Each point is reached from the start by the listed moves, each made once or not at all, plus a little noise. Say if it took an odd or an even number of moves. Then give how often each move was made.

Moves:
(1): [ 79 -85  12]
(2): [ -8  15 -31]
(3): [11 34  6]
Start: [-16 -13  -9]
Points:
[-4 24 -6] => odd (0, 0, 1)
[ 76 -64   9] => even (1, 0, 1)

Moves:
(1): [  3 -22  78  31 -37  31  44  13  44 -18  -9]
(2): [ 26  37  39 -13   3  -7 -20 -16 -18  17 -25]
(3): [ -7 -16   8 -23 -11 -10  13 -22  -7   5 -26]
(4): [ -6 -47 -46  53  34   5  23  13 -13  10 -84]
(5): [ -1  23 -15  -2  -1  27 -32 -10 -23 -16  -5]
(6): [ -9   2  20 -15 -12  -4  18   3  38  11 -10]
(7): [ 21  -7 -19 -32  15  -7  28 -12   9  29  11]
(8): [-25  27  10  21  33  24  36  10   8  11  29]
(9): [-12  15  -6  -7   1 -26 -40 -31  26  38  34]
Start: [  1   7  29  17  -3  16   9 -23 -41 -17  15]
Points:
[-47 -15  -2  63  54  10  43 -53 -28  46 -31] => even (0, 0, 1, 1, 0, 0, 0, 1, 1)
[-38  72  20  28  27  43 -24 -54 -28  16  75] => odd (0, 0, 0, 0, 1, 0, 0, 1, 1)
[ 10 -45  47  53  -4  71  89 -16  17   0 -82] => odd (1, 0, 0, 1, 1, 1, 1, 0, 0)
[ 26  79  48 -52   4   1 -40 -90  -9  60  18] => odd (0, 1, 0, 0, 1, 1, 1, 0, 1)
[ 37  34 121  -7 -20   8  21 -71  21  49  25] => even (1, 1, 0, 0, 0, 0, 1, 0, 1)
[-11  17  33  -1  63  -5  65 -80   2 104 -58] => odd (0, 1, 1, 1, 0, 1, 1, 1, 1)
[-17  69  80  -5  23  -2  -3 -80 -32  54  28] => even (0, 1, 1, 0, 0, 0, 0, 1, 1)

Moves:
(1): [  6  -1 -31   6  19  30  -2 -10  19   9   3   6  12  15  -1   5  -1 -17
  -8]
(2): [-25  21 -13 -24  11  -4  27   3  26  -1  -8   7 -19  -3   5   5 -11 -14
  15]
(3): [ 15   8  13   7   3  -1   3   7 -13  -1  -5  -1  20 -12  14  -2 -11  -2
 -10]
(4): [-12 -16 -17 -18   7  14   3  -9   4  16  10  -5   2 -18 -12   1  -8   2
  10]
(5): [ -9 -15  -8  10 -20  -5  -5  16   6  -3   5  10 -23 -17   1   8 -12  -4
  -1]
(6): [ -8  -5 -22  -4  15   0   3  -2  -1 -12  -3 -16  -8  -1 -21  29  -3  -9
 -13]
(7): [  6  13  -9 -16   1  -2 -11  14   4  -1 -15  -9 -10   5  -2  -4  -3  -2
   4]
(8): [  4  15  17 -15 -13  17  12  14  -6 -29   3 -11  -2   1 -16   8  -1   8
  -1]
(9): [ -8  -3  19 -13  -7 -27   3  26 -15 -20 -22  -8   7  32   5 -18  -3  17
  -7]
(10): [ -4   6 -12   8  -4   9  -4  15  19   1   6 -14  -8  12   5  -8  26  -2
   5]
(11): [ -2  -8  12   1  11  17   4   6 -19 -11 -12  18  13  -1   3   5   1  -6
  14]
(12): [ 16  -3  -8   1  -5  -3  11  18   3  26  16  -7  -4  -1  -7 -10  -7 -14
  17]
(13): [  3  22   3   0 -14   6  11  25   8  11 -10   6  11  -5 -26   1  19  18
  -2]
(14): [ 11  -3  12   3  -2   2   1   3  19  -4  19  -4  -3  -6  -3 -10  28   3
  -5]
(15): [  1  16  -1 -10  14  -6   3  -7 -10   3   4  10  -7  -6  14   4 -18  20
  -5]
(16): [-24   5 -21 -11  -6 -17 -12   0   1  -9  28  22  15   9   2  14 -11   6
  13]
(17): [ 19   8 -29   8  -4   0   4 -18   7 -18   2  -4  11 -10  -8 -26  35   2
   8]
(18): [-13 -16   4 -17  -9  -5   9 -10   3  18   1   8  -2  17  21  25  -1  22
 -12]
Start: [ -1  27 -12   2   8  16  -3   0 -24   8 -13  19  -5  11  28  -5  10 -11
  -6]
Points:
[-42  41 -21 -84  25  20  36  63 -15 -53 -31  11 -55  -5   1  22 -19   4
   5] => even (0, 1, 0, 1, 1, 1, 1, 1, 1, 0, 1, 0, 0, 1, 1, 0, 0, 0)
[-24  43 -61   2  -7  74   4  68  22 -39  28  37   2  16 -29  46  57 -14
  -3] => odd (1, 0, 0, 0, 1, 1, 0, 1, 0, 1, 1, 0, 1, 1, 0, 1, 0, 0)
[-17  -2 -28 -22  -3  43  -4  39 -21  27 -23  27 -13  -4  57  20   3  -3
   4] => odd (0, 0, 1, 1, 1, 0, 1, 0, 0, 1, 1, 0, 0, 0, 0, 0, 0, 1)
[ 16  46 -12 -30 -20   9  55  75 -61 -29 -34  24  11   9   9  18  10  40
 -18] => odd (0, 0, 1, 0, 1, 1, 0, 1, 1, 0, 1, 1, 1, 0, 1, 0, 1, 1)
[ 17  15  -4   7   7  21  11  36 -25  18  20  47 -29 -22  37  -8   4 -12
  14] => odd (0, 0, 0, 0, 1, 0, 0, 0, 0, 0, 1, 1, 0, 1, 1, 0, 0, 0)
[  11   50 -121  -17    6   60   -1   54   39   29   44   48    6  -13
   -7  -25   61   -6   45] => even (1, 0, 0, 1, 1, 0, 1, 0, 0, 1, 1, 1, 1, 1, 1, 1, 1, 0)
[  7  87 -92 -24  21  46  26  13  38   8 -41  26   0  13  -4 -24  51 -24
  12] => odd (1, 1, 0, 0, 0, 0, 1, 0, 0, 0, 0, 0, 1, 0, 0, 0, 1, 0)
[  8  47 -53 -23  23  44   9  24  -4  31 -40  14  19  29  14  49  12  -1
 -46] => even (1, 0, 1, 0, 0, 1, 1, 0, 0, 0, 0, 0, 1, 0, 0, 0, 0, 1)
[ 48  62 -31 -31   4  79  25  63  15  35   7  -5  22 -10 -27 -17  27 -13
  -1] => even (1, 0, 1, 1, 0, 0, 1, 1, 0, 0, 0, 1, 1, 1, 0, 0, 0, 0)
[  -6   33 -100  -11   43   63   -8  -19   16   -4   46   48   29    6
   27  -20   64   -5   26] => even (1, 0, 0, 1, 0, 0, 0, 0, 0, 1, 1, 0, 0, 1, 1, 1, 1, 0)

Moves:
(1): [ -3 -19   1   7   0 -25  -7   0  41  10   3   0 -32  14   5  16  -8  -5
  -5   4  14  21   9  -7   8  -4]
(2): [ 20 -15 -14  16   3   3  -1   9  11  -4   0   6  -5 -23  -7   9  15  12
  -3 -15  -7 -16   4   2  11  -2]
(3): [ -1  -9  -3   1   4 -14  -4  -2  -3 -13  -4  -5  15  -6  10   8  -1   6
  -2   4  -7  15  -6   7  10   0]
(4): [ 16  13  -8 -23  18  13 -10  -2  12  -1  14  10  17 -16  -1   8   9  -2
  23 -20  -8   5 -29 -23   7  -1]
(5): [  3   6   9   1   3  -3 -10   9   6  -2  -4 -10   2 -17   4 -10 -10  18
   3  -1 -12 -11   3  18  19 -10]
(6): [ 16 -18   7  10   5 -19   6   2 -19  14  11  13   1   3  16  -3   0  -4
  -2   1  -6  27  -4   4   2 -10]
(7): [-14   4   2   0 -16 -27   4 -14  16   5  10  22  -3   6  -6 -19   7  -5
 -20  -1  -2 -11  15  22  10   2]
(8): [ -1   6 -10 -10 -20  16  -6  -4  16   7   3   0  20  -6 -12  12  -2   5
   1  -8 -11  10   3 -11 -12 -16]
(9): [-23   8  -1  20   3 -40   4 -20 -11   1  -7   0  29   5 -32  -4   7 -22
  -7  16  -7   1  -5   1 -15   5]
(10): [ -1  -5  16 -17   9   7  -1 -13  -1  12   8   0 -23  16  12  -6  26   8
 -15   0   0  11  -5 -11  -5  -2]
(11): [  4 -10 -16  14   6   4   3   3  -4   2   8  18 -12   7   8  16   1   8
   6  10  -6  -4   8  10   8   1]
(12): [-21   1   8 -23 -16   4 -14   1  19  -9   9  -7  24   8 -16 -11   3   7
  -9   8  -4  -1   9  -3   5  -8]
(13): [ 10  17 -24   6  -7   0   6   7 -16  -1  30   1  -2  -2  21  -2  14 -11
  16  -4  17   1  -7   2  -6   3]
(14): [ 27  -6 -11  10  -1  -6  -6  -6  -6  -9  12   3   2  14  22  14   5  -2
   9  20   6   5 -12   0   1   3]
(15): [ 18  11  12  24   0  -1 -39  13   6  -2 -29 -25   0 -12 -25  26  -6  -2
   3  -8  -6 -17 -10   1  28  14]
(16): [  3 -16   1  14   7  13   5  21  -8  -6 -25  19 -12  -3   2  -1   3  24
  18  -1  13  25   7  -8  -5  19]
(17): [ 22   2 -15 -14  16  19   2   3  -9  10 -16 -21   8   8  -6  18   1 -12
  23  -2   7  15 -20  -8  -7   6]
(18): [  6  -6   8  -2  -1   2   9   4 -17   7  16  -3 -17 -12  26  -5  -5  -8
   6 -20  -1  -8  27  15 -29 -17]
(19): [ 38   8  13   3   1  -5 -16 -21  -1  17  10 -24 -29  -1   0   6 -11  -3
 -12  -1  -5 -35  20   0  24  16]
(20): [-14   9  -7  17  -4  -8  -1  -2  17   0  -6   4  -2   5  -4  -8   2  -6
   8 -13  -3 -12   0  -6   8  12]
(21): [ -6 -10  17   3  -3   3  14  -1 -11  -8  -9   3   6   1  -9  -3   0  10
   0  10  -5  11   2   9   3  -2]
(22): [ -8  15  30 -14  13  -5   7  11   9  19   5   1   9  14   4  -2 -19  13
 -11  -2  10  11   0   1   9   5]
(23): [ -4  18  10  -3  13 -13  -5  -7  -7   9   0 -12  -2   3  35   0   1 -14
 -15  12   7  -3  12  18  18 -26]
(24): [ -6  -4   9  -8 -13   9  -2  -3   9  17  15   6  20   5   5  -9 -12   0
   8  18   1  15  -2  -1  -9  15]
Start: [  0   7  18  -1   0 -13  -5 -19  10  15 -14 -21  30 -23  10  44 -10   2
   6  -4  17  -5  -8  -1  11 -28]
Points:
[  8   9  27  36  20 -33 -62 -26  13   6 -78 -53  86   7  -4  91  19  31
  28  42 -10  41 -22  14  67 -32] => even (0, 0, 1, 0, 1, 0, 0, 1, 1, 1, 1, 1, 0, 1, 1, 1, 1, 0, 0, 1, 1, 0, 1, 0)
[ 79  21 -28  42  36 -58 -25 -32  34  72   2 -23  21 -33  23  97  21 -36
  52 -37  26  40 -13 -39  42 -26] => even (1, 1, 0, 1, 0, 1, 0, 1, 1, 0, 0, 0, 1, 0, 0, 1, 1, 0, 1, 1, 0, 0, 1, 0)
[ 32   7  77  12   9 -77 -17 -69  81  88  34  16  10   0  47  53   8   6
  -8  -8  19  23  39  -1  30 -17] => even (1, 1, 0, 1, 0, 0, 1, 1, 1, 1, 0, 0, 0, 1, 0, 1, 0, 1, 1, 1, 1, 1, 1, 1)
[ 32   5 -32  59   2 -38  12 -13 -12  36  -6  -6  78 -43 -12  64  19   1
  51 -10 -20  20 -21  18  17 -39] => even (0, 1, 0, 0, 1, 1, 0, 1, 1, 0, 1, 0, 1, 0, 0, 0, 1, 0, 0, 1, 1, 0, 0, 0)
[ 66  43   4   7  19 -49 -67 -56  44  62   6 -88  12 -29   3 113  19 -53
  44 -56   8   4 -31 -43  22 -12] => even (1, 0, 1, 1, 0, 0, 0, 1, 1, 1, 0, 0, 1, 0, 1, 0, 1, 1, 1, 1, 0, 0, 0, 0)
[ -8 -59  82  29  11 -68   2 -14  51  60 -19  14  60 -18  10  51  -8  67
  -8  22  -1 121   4   2  25 -34] => even (1, 1, 1, 0, 1, 1, 0, 1, 1, 1, 0, 0, 0, 0, 0, 1, 0, 0, 0, 0, 1, 1, 0, 1)
[ 73 -10  50  32  18 -44   0 -10  14  27 -21 -24   7 -38  46  49 -23  53
  27 -23  11 -16  35  47  66   3] => even (0, 1, 1, 0, 1, 0, 1, 0, 0, 0, 0, 0, 0, 1, 0, 1, 1, 1, 1, 1, 1, 1, 0, 0)
[ 62 -10  77 -26  27 -27  -6 -41  61  85  24   0 -24  27  58  53 -12  14
  37 -13  45  50   9 -17  23  23] => odd (1, 0, 0, 1, 0, 0, 1, 0, 0, 1, 0, 0, 0, 1, 0, 1, 1, 1, 1, 1, 1, 1, 0, 1)
[-20 -15  59 -22 -14   6  12 -10  31  81  28  39  13   4  46  33 -11  46
  -2 -11  22  43  45  14 -24 -20] => even (0, 0, 0, 0, 0, 0, 1, 1, 0, 1, 1, 0, 0, 0, 0, 1, 0, 1, 0, 0, 0, 1, 0, 1)
[ 97  19  72  23  33 -19 -38 -38 -16  94  -1 -67  -7  18  77 112 -14  -7
   5  -3   0   4  16  21  55 -47] => odd (0, 0, 0, 0, 0, 1, 0, 1, 0, 1, 1, 0, 0, 1, 1, 0, 1, 1, 1, 1, 1, 1, 1, 0)

Moves:
(1): [ -1   4 -12 -10  -5   9 -12  29  23  29  12  20  29  -2   8  17  13   0
 -14  13   4  -2  17  14]
(2): [ -1   6   7   9  14  -9  12  14  27   0   3  11 -14   7  29   5  10   4
  -8   6   1  -4  14   5]
(3): [ 15   1   0 -18  10   0  -3  -6  15  -4   0   5   8   1 -14 -11  23 -10
  -2   8  -5   3  -1   5]
(4): [-17  20 -12  11  -2 -16   7  19  10  -1   9   1 -11  17  -7  11 -13 -10
  21  -2 -10  25   5  10]
(5): [-12   0  11  11  -5   9   1 -13  -2  -2   9   7  -4  10  -2 -11 -17  22
   7  25 -15  15   2 -29]
(6): [ -3   0 -15   5   5  31 -21  -1 -10  -9  -1  16   1   5  -1  12 -19 -12
  23  18 -12 -11  -5  22]
(7): [ 32   5  -7 -22  20 -18  -6 -16  11   3 -10 -11   5 -22   1  13   4  12
 -16  22 -11   4  -8  29]
(8): [ -2  -8  19  -3  -9  -7 -17   6  -2  15  24   3  -7   5   5  15   5  24
  19 -18  -4  19   4   2]
(9): [-21  -4  12  26 -22   7 -22  -5  17  35  -5  -4   3  25   9 -27  -1   1
 -23  12  20   7  -6  -1]
(10): [  0  -4   7  19   2   0  -9   2  -5   8   3  -1 -22 -14 -15  10   4 -14
 -18  21   1   3 -15 -10]
(11): [-33  18  17   2  20  31   2  13 -12 -29 -26  -9   9  -1  -6  18   7  -2
  13   0  15  19 -10   6]
(12): [-11 -11   5   4 -10   9  -4  -3  20  -8  -5 -13   4   5  10   3 -26   0
 -26 -16  -3  -3   0   1]
(13): [-22  -4   3 -10 -18 -24 -11 -37 -10 -19   9  11 -16 -19   1  -5 -16  18
 -24   1   7  -3   3 -40]
(14): [-18   3  -2   1  17  10   5  13  -4  12   9   3  -3   9  15   7   3 -12
  12   9 -12   2 -28  -7]
(15): [ -8  -4   4  24   3   5 -30   2 -24 -15  -7 -32 -35  -1   9  -4  19  23
 -27  -3  -5   5  27 -10]
(16): [ 10  -6  -5 -17 -17   7  15   2   8  -4  -3 -21   0  -3   0  19  17  20
 -10  11  12   9   2  10]
(17): [-18  -8 -10  19  30  30 -10   3  -3  -1  21  -2  22   5   2  -1 -10  19
   2  -6  14  21 -17  -1]
(18): [  8  -5  -3  -9 -14  -6   4   0   5   8  11   1  -2  18 -15   7  13  49
 -19 -10 -36  27   4  10]
(19): [-10 -15 -10   6  -2  -5   3   2  -4   5  -5  -2  -3   1   7   5  10  -4
   5   1  -4   5   4 -13]
(20): [ -9  19  -8 -28  22  -6   9 -30   2  24  12  17   0  30 -10  12 -11  -9
  -3   0  12 -13   2 -12]
(21): [ -7 -40   9   0   0 -12 -34  23  -8   5 -10  14 -10  31 -14 -24 -21  -4
   1  12   8 -19  -2   9]
(22): [ -4  -9  11   3  -2  -6 -17  -4  13  33  -9  -8 -21 -19  -4 -19  -3  13
  15  19  -2 -22  -1   4]
(23): [ -2  17  -8  -5   0  15   1  12   6  10  -5   7  -7  10  -3   4  -2  14
  -5 -11   8  11   6  -6]
(24): [-15   2  -2  -9  15  12  17 -16 -31  24   1   2 -25  -4  23  -2 -15   2
 -24   0   5  24  14 -13]
Start: [  2 -14  13 -22   3  14   5  23 -11  -8   9 -10   4   1  33 -20  -6 -29
  -8   7   2 -26  -4  20]
Points:
[-60 -34 -27   0  57 110 -42  37 -42  38  58   5  -7  46  63   0  10  47
 -45  65 -65  62  14  -3] => even (1, 0, 1, 0, 1, 1, 0, 0, 0, 0, 0, 0, 0, 1, 1, 0, 1, 1, 1, 0, 0, 0, 0, 1)
[-10 -67 -20 -88  26  10 -23  -8 -21  17  17  -3 -25  17  23 -16  -5  90
 -98  36  -7  58   4  10] => even (0, 0, 1, 0, 0, 0, 1, 0, 0, 0, 0, 0, 1, 0, 0, 1, 1, 1, 1, 0, 1, 0, 1, 1)
[-89 -42  22  27  38 121 -56  89  -6  48   8  15  -2  48  69   2 -20 -12
 -65  96  70  21 -18  58] => even (1, 1, 0, 0, 0, 1, 0, 0, 1, 1, 1, 0, 0, 0, 0, 1, 1, 0, 0, 0, 1, 0, 0, 1)
[-65 -34  16   9 -13 -20 -39  36  34  44  12  13 -78  52  59 -11 -27  20
 -68 117   4  29 -28 -24] => even (0, 1, 0, 1, 1, 0, 1, 0, 1, 1, 0, 0, 1, 1, 0, 1, 0, 0, 1, 0, 1, 0, 1, 0)

Moves:
(1): [ 10 -23  26  21 -12 -16  -3  12  -9   2  -6 -29  -2   1  16 -30   9   5
  28   1 -20   3 -24 -18]
(2): [ -8   5  -7  16   4   8  -8 -20 -13 -22   3   9  -2 -12 -24   3  -6 -11
 -11  10 -32   7  13   9]
(3): [  7 -22 -15  -4  -7   6 -27   2  12  33  15  -2 -18   2 -27  -6 -18  -1
   6 -23   9  18  25 -20]
(4): [ 17 -19  -1  43  11  23 -14 -23 -19 -15  25  13  -1  22  23 -17  -5   9
   1  19   6  29   9 -13]
(5): [-21 -23  13   1 -15 -13   5   1 -11  -8  -7   1  -6 -21  12  18 -12  13
   3  -6   6 -29   6  -8]
(6): [ -3  -8   8   6   3   7 -21 -20   1 -13 -17  21  -6  -2  -6  10   4  10
   6  -7  -1  21  13   8]
(7): [  7   2 -26 -13   7   3  -7 -10  11  -5  12   2   4 -24  11 -18  -3   4
   0  -7   7   1  -8  11]
(8): [ -1   5  -4  -1 -36   8  -3 -24 -22 -29 -13 -23 -21  -3   0  13  11  -4
  -8 -29 -16 -10   2  29]
(9): [-24   6   6  14  35  10 -25  15 -15 -34  20 -15   2 -13  15   4   5   6
  14 -16  39   8  23 -19]
(10): [ 16 -24 -19 -31   3  25  32  -4   1 -17  25  10  15 -12 -13  10   8  23
   9  13   6  26  -8 -26]
(11): [  6 -18  -2 -31  -9  17 -25 -19 -20  14   4 -22 -26  33   0  -4 -29 -23
 -12  17   2 -30   9  -9]
(12): [-21   5 -10 -10   2  19   6  -5  -8 -12   5   0 -15  -2  -5  -1   2  25
 -23 -10  -3  -5 -23  13]
(13): [-12 -12  22 -22 -10 -11  -9 -12 -19  -5  -8  12  24  19  31 -28  48 -14
 -13  13 -16   1  -8  20]
(14): [ 20 -13  23   3   5   9  23   5   2   0  24  -4 -20   1 -17 -37  11 -45
   3  19  18   3 -17  -6]
(15): [-25  28   3 -29 -19  -2 -20 -26 -14  15  20 -35 -25   5 -11 -16   9  30
  26  17  12  11   2  37]
(16): [ 21  -8  21  -4  -5  -4 -18  -7  10   6 -12  -4  -8 -13   6   5  16  22
  -8  16  -8   0   7 -15]
(17): [  2   9  -6 -16   1 -33  -8  -1  -9  -6  16  12  22  18   2   1  10   4
 -10   5  -4   4  -8 -18]
(18): [  0   7  12  -3  -2 -21  -9  13 -15  -3  20 -13  22   3  -6 -17 -12 -28
  -4  -8  -2  10  -6  36]
(19): [ 10  11   1 -16  23 -18  20  -8  -1  26   5  26 -12   4   4   8   1   5
   4  -7 -17   1  -2  -4]
(20): [ -1 -17 -40  19  20   1   1   1 -37  44   2  -5   6  20  -7  -1   9  10
  13  14  19 -27 -26   9]
(21): [  5  -5   5  -5  -5 -13  23   3 -37  -9 -22   4  14   4  25 -37  -2  -1
 -24   8  -4 -14   2  -4]
(22): [  7  21   7  15 -11  16  -2   1 -16  29 -14  34   6  -9  13  12   4  -1
   5  12   2 -10 -38 -11]
(23): [  8   3  18   7  15  14   3  -9   2 -27  35   5  40  -3 -16   5 -17  28
  -7 -24   5  -6  -8  -6]
(24): [  4   1  11  11  -8 -13  -2  29   0 -28  -4   0  -9  -9  10   0   8  14
  32 -14 -17 -22  -7  29]
Start: [ -4  16 -28  13 -12  23 -28   4  10   1  -3  16 -19  10  -6  -1 -21   0
  -5  -9   7   4  -9 -10]
Points:
[ -54  -20   19  -85  -69   12 -103  -49 -113  -32   -3  -47 -121   13
   55  -41   18   73   -9  -43   -9  -66   26   39] => even (0, 0, 1, 0, 1, 0, 0, 1, 1, 0, 1, 1, 1, 0, 1, 1, 0, 0, 1, 0, 1, 0, 0, 1)
[ 16 -84 -44   0 -12  76 -71 -56 -21 -33  43  45 -15  13  22 -83  23  64
   7 -10   1  97 -37 -40] => even (1, 0, 1, 1, 0, 1, 1, 0, 0, 1, 0, 1, 1, 0, 0, 0, 0, 0, 0, 0, 0, 0, 0, 0)
[  13  -63   -7  -14  -28  -10    1    3 -114   30   62  -25  -83  -15
  -41 -103    0   61   49   24  -26  -17  -65   23] => even (1, 1, 1, 0, 1, 0, 0, 0, 0, 1, 0, 1, 0, 1, 1, 1, 0, 1, 1, 1, 1, 0, 0, 1)
